Each wall is flat, endless, passes through zero and stands at right angles to its row. A trip goes straight from one point to another. List the walls that it crosses, first one first.

Walls:
(1): [-33   8 -28]
(2): [ 19 -50 -43]
(3): [-30  19  31]
Trips:
[ -1  21 -33] to [-16  31 -60] => none
[ 65 -66  -7] to [ 15 -59  20] => none
[ 95  47 -17] to [ 17 -29  91] => 2, 3
[ 24 -23  49] to [-64  44   3] => 1
[-16 -47  -2] to [-4 13 42] => 1, 3, 2
[  6  36 -19] to [ 45  14 -57] => 2
[ 31  26 -48] to [ 49  16 -41] => 1

Walls:
(1): [-33 -20 -14 -30 -42  83 -39   5 -24  30  15]
(2): [-31  56  20 -25   9  36  -9 -36  46 -47  37]
(3): [ -3 -36 -30 -32  15  -1  35   3  13 -12 -16]
(4): [ 55   1 -11 -18 -21 -39  31   0 -30  -3  75]
Trips:
[  5  29  -1  -3 -16   8  49 -10   2  21  28] to [-45 -30   3  11   7 -12  -7  19  16  19 -33] => 3, 1, 2, 4
[ 17   3  58 -13  20  26 -10 -21  73 -28   9] to [  0   2  21  79 -86 -33  25 -65 -32 -56  45] => 4
[ 44  75  -9  22 -59 -90  13  95 -14  23   1] to [ 11  49 -24 -77 -50 -43 -44   5  15  47  12] => 1, 2
[-13 -69  20  62  88 -56  35  30  40 -69  40] to [ 27   3 -54 -17 -38  26 -20  32   3 -38 -72] => 4, 1
[ 10  47   5 -12  27  31  22   8 -20 -39   3] to [-15 -18 -33 -29 -55   6   2 -43 -14  33 -27] => 3, 1, 4, 2

Walls:
(1): [-49  -9 -10 -21   7  19  -3  27 -21 -25  12  48  26  61  25  37   6 -57
 -10 -22  27   6 -30  11]
(2): [-30 -48   4 -12 -17  11 -19  -9 -18  -9 -41 -20 -26 -11 -10 -30 -19  44
  10 -30 -11  27  51  21]
(3): [ 36 -39 -29  -7   9 -35 -36  38   5 -61  19 -64  15  -3  -6 -11 -45  20
  48 -38 -20  61 -46 -36]
(4): [-25 -60  12  26  35  14   7 -26 -18  -2  47  59  38   0   8   9  -4   5
  14   9   7  12 -34  14]
(5): [-27  -9 -31  -8 -39 -42 -25   9 -14  11 -43 -10  -8  16  29 -49 -31  -9
   0  37  17  11 -18  36]
(6): [-43 -16  11  17 -31  24  25  39  28  26   2   9 -31  -4  10 -30  20  -1
  -2  -4  29   8   5 -51]
Trips:
[ 24   8  46  51  59 -21  13 -43  57  10  33 -14 -15 -15 -49  11  40   8
 -31  55 -17  10  12 -13] to [-29   6  46  67 -60  -2 -11  20   4  -9   7  31  16   2  -5   6   0 -19
 -38   5   2 -15  14 -13] => 6, 1
[ -4   8  11   0  -9  17 -28  25 -14   6   2 -10  -7 -35  -1 -32 -42 -22
  21  15 -39  -1  15 -21] to [-30 -27 -14 -44  33  11  39  13  19   5   9   8  15  31 -36 -18   0 -27
  -7  -3 -42   0  10  -8] => 5, 1, 4, 3
[ 17 -51   8  27  36 -15  -7  -1   5 -10 -28   2  14 -18   3 -43  32  25
  22  12  45  -9  15  24] to [  4  -5 -42 -28 -53  37 -14  -4   9  10  22  45 -10  12  14  42  -1  59
  10 -21 -28   1 -23  -2] => 5, 1
[-15  58   5 -28 -15 -30 -55  25  35 -20   1  27  -1 -15  38  28  40   6
 -68  12 -81   6 -27   2] to [ -9  13 -17   2 -36 -18   1 -41 -21 -23   2 -40 -39  13  40  36   6 -49
  18 -20 -10 -23  -4 -10] => 3
[ 23  21  26   9 -28  34   4 -20 -15  74   2  25 -36  -2   4  -3 -12  18
 -49   9  11  10 -21  -9] to [ 53 -20  30 -39  42 -25 -31  24  -6 -46  -3 -28 -15  -4  45 -36 -29  28
  37  16  15   3  -7  48] => 5, 2, 6, 3
[-24 -34  46  56 -17  14  17  18  -1 -12   3   0  26 -18  74   1  34 -40
  24  27  16  11  19  -2] to [ -5  28  18 -20  12   5 -12  35 -37  15 -40  44  55 -37  58  -3  20  34
  19  16 -13 -19 -23   5] => 6

Walls:
(1): [-24 -15  34  15 -19 -32 -22  19 -50 -18   0  10  20   1  21  42  -1  39
  43  19  -5  16  32  15 -19  21  13 -22  38 -16   8 -41 -37  26 -27  -8
 -22   7  23  33  18  36 -20   5 -16   2  19  29]
(2): [-32 -29  10   5  -3  12 -24 -39  27  19  14  27   4   1  22  32 -19  -8
 -40  -6 -16 -44  41  54 -41   4   8  26 -18  40  25  -8 -12  24  -4  77
   2 -15 -52 -28 -36 -31 -21 -32 -53   0   6   5]
(3): [  3 -44 -11  12 -21 -27  23 -14   6 -11   5  34  -6  37  12  -2 -19 -14
  21  -1  38   2  62  -7  13 -61 -29  -1   2  20  -6   7 -37  17 -10  26
  -7  39  15  -1 -61  35   1  49 -16   3 -55  18]
(4): [ -7  -3  -5 -13 -14  -9 -15 -34   3  60 -41 -20  -9  14  -8 -21  13   5
  -6 -78  32   7  34  17   5 -24 -25   6 -38  -5   9  -9  66 -34 -10  15
 -12  -4 -35  20 -12  18  16 -19 -44  15 -15   8]
(5): [ 34  15  -3  -1 -20  20 -14   1  22  -6 -17  -2  19  28 -53  47 -37  -5
  23  50 -29  55  14   5  24   6 -35  -2  33 -31   1  32  35   9   7  28
 -18  35  19  18  -6  20 -19 -24   3 -23  25 -16]
(6): [ 15 -23  40  44  16   2 -17  -6  13 -43 -13  -9  -2  53  18 -34   9 -13
  16 -10  10  24 -22   3  16 -11   8 -27  13 -47 -54  -3   2  39  53  45
  37 -26 -47  16 -23 -28  37  28  14 -22 -23  -8]
Trips:
[  9  -7 -14  35  17 -39  17   6   1 -13  13 -23  -8  -3 -31  25  -1 -14
 -14  -2  17 -27   7  11 -27 -12  -7   9  42  16 -22  12 -21 -27 -52 -50
  13 -17  -4 -35  -4  29 -43 -17   3  21 -34  40] to [ 48 -15  -7  -7   7 -33   4  17  32   0 -10 -17  26  10 -19 -19  80 -33
  19  30  -6 -21 -41 -15 -18  -6  30  13  10  -8   8 -47 -24   6  13  -4
 -70  36 -41  -3 -17   1   5 -10  41   1  -7  34] => 6, 3, 1
[ 17 -29  34 -10  16  19  14  61 -10  -8 -40  -1  -5 -27  -5   6   3 -11
 -34  10  44  11  -2  32  16  26  -8  22 -10   7 -38 -20  -5  16  44   6
 -14  25 -42  29 -45 -33   5   1 -10  28  27  30] to [ 16  14   1 -22 -23 -43  21  31  53 -16 -12   7   2  16  -7  30 -24  21
 -22 -11  15 -50   9 -34 -34  10  14 -16   2  18  -3  19  31  11  20  46
 -30 -12 -18   8  29  34   5  19  13  30 -20  -4] => 3, 5, 6
[ 55   6  32   7  13   0 -25  18  28  -4 -28 -12  27  -3  47   7  19  -1
   8  17   2  43   5 -25 -39  59  36  27 -11   5   3 -30   0  29 -21   4
  17   3  22 -50 -20 -18   0  17  17  30  -6  27] to [-27  23  -1 -43  10 -22  22 -32 -20  20 -17   8 -45 -45 -15 -15 -11 -32
 -33 -29  27   2 -20 -12 -31  36   6  25  20  -3   9 -10   4  45  -9 -25
  45  58  23  -2   5  22 -15  40  -7 -37 -35 -16] => 2, 6, 1, 3, 4
[ 28  45  31   8  -5  -5  44   4 -41 -18   7  22   6 -38  38  -1   4 -17
  18  -4 -30  21  70   6 -17  55 -20  -5 -36  20 -39  89   1  -7   2 -20
  22 -24  -3  12  10 -43   9  34 -16 -19  22  -8] to [ -5 -21  50 -22 -50   2  -4  31  15 -28 -47 -37  49   4   6  -4  50   0
 -40  -9  32 -14  21 -37  20 -16 -20 -10  18 -29 -27  36  12  -8  13  -7
  15 -32 -29   2 -25 -21  -3  59  13 -31 -20   0] => 3, 4
